Each row of a before or after table is a point. The points were changed in one or more steps. Then noise was added and the rows were shuffled. The steps act on columns, c1 being the first. Write out the steps. A step turns or swaps two columns, mirrors them in a line or flattens them onto one, adds a multiple of one to another, or multiplies or shifts one. Angles are multiples of 10 degrees, from the lower column toward the higher: turns from -170 to 170, lines from 10 to 170 but not 90. Use the fewest steps. Two steps may share a column if one is a turn and the other turns, adds or multiplies; they go together, in the order done. Otherwise the lowest column goes first.
In the rows, 128 means zero.

Before:
[[184 182 118]
 [110 185  91]
 [ 59 166  81]
 [ 74 175 109]
 [130 173  79]
 [134  78 137]
 [192  81  81]
 [ 96 102 135]
 [149 141 115]
 [106 174 134]
 [128  87  74]
 [138 182  88]
 [ 52 185 193]
 [114 102 169]]
After (14 x 3):
[[138  89  75]
 [121 183  93]
 [ 62 184 195]
 [125 106 169]
 [205  85  78]
 [157 140 116]
 [116 174 138]
 [105 102 137]
 [137 173  81]
 [ 71 164  82]
 [ 83 174 112]
 [141  80 136]
 [146 182  86]
 [193 182 116]]
Steps: shift c1 by 10

Before, 8 rows:
[[107 126 176 135 104  39 158 122]
 [ 68 196 137  79 119 133  75 169]
 [111 182 161  83 153 144 156  58]
 [127  86 110 174  72  72 179 137]
 [ 92 102 176  78 123 136 153 100]
 [170 117 158 171  83  75 113 169]
 [133 108 116 104 135  70 129 149]
 [ 27 183 200 128 230 137  86 101]]
After:
[[107 127 175 134 102  34 157 134]
 [ 68 196 139  88 120 131 124  83]
 [110 183 163 199 154 141 194  83]
 [128  84 110 120  74  72 149 175]
 [134 109 117 105 137  69 116  99]
 [168 118 158  89  82  76 106 171]
 [ 28 184 200 155 231 139 124 129]
 [ 93 103 177 158 122 135 138  78]]
Steps: add 0.7 times c2 to c7; turn c4 and c8 by 90 degrees

Before (8 x 14):
[[ 64 168 100 143 184 201 152 160  61 155 153 134 190 191]
 [145  99 138  32 128 127 179  77 156 158 187 110  91 142]
 [141 137 100 133 155 193 117 115 177 177  70 185  84 109]
 [169 107 153 162 169  91 114  98  58 148  94  90 182 139]
 [112 109 189  56 126 104 154 195 185 124 161 113 112 186]
 [115  54  86 134 202  73 155 143 189 152 177 142 156  68]
 [104 128 127 136  80  80 115 181  97 203 103 196 141 167]
 [114 185  93 105  78 184 177  85  92 154 134 201 147 110]]
After (8 x 14):
[[145 101 136  32 186 128 179  77 156 157 126 110  91 143]
 [104 130 135 138 100  79 111 180  92 203 178 194 139 167]
 [111 110 192  59 156 117 154 192 186 122 132 115 117 186]
 [116  53  95 135 179  63 152 139 189 154  54 143 157  66]
 [114 187  82 106 133 179 183  88  94 153 178 199 145 112]
 [ 61 170  89 145 148 201 151 162  62 154  71 131 188 186]
 [171 108 160 160  95  94 110  99  60 150  89  90 184 140]
 [142 135  89 132  70 187 118 118 178 178 103 186  87 107]]
Steps: turn c3 and c6 by 10 degrees; turn c5 and c11 by -90 degrees
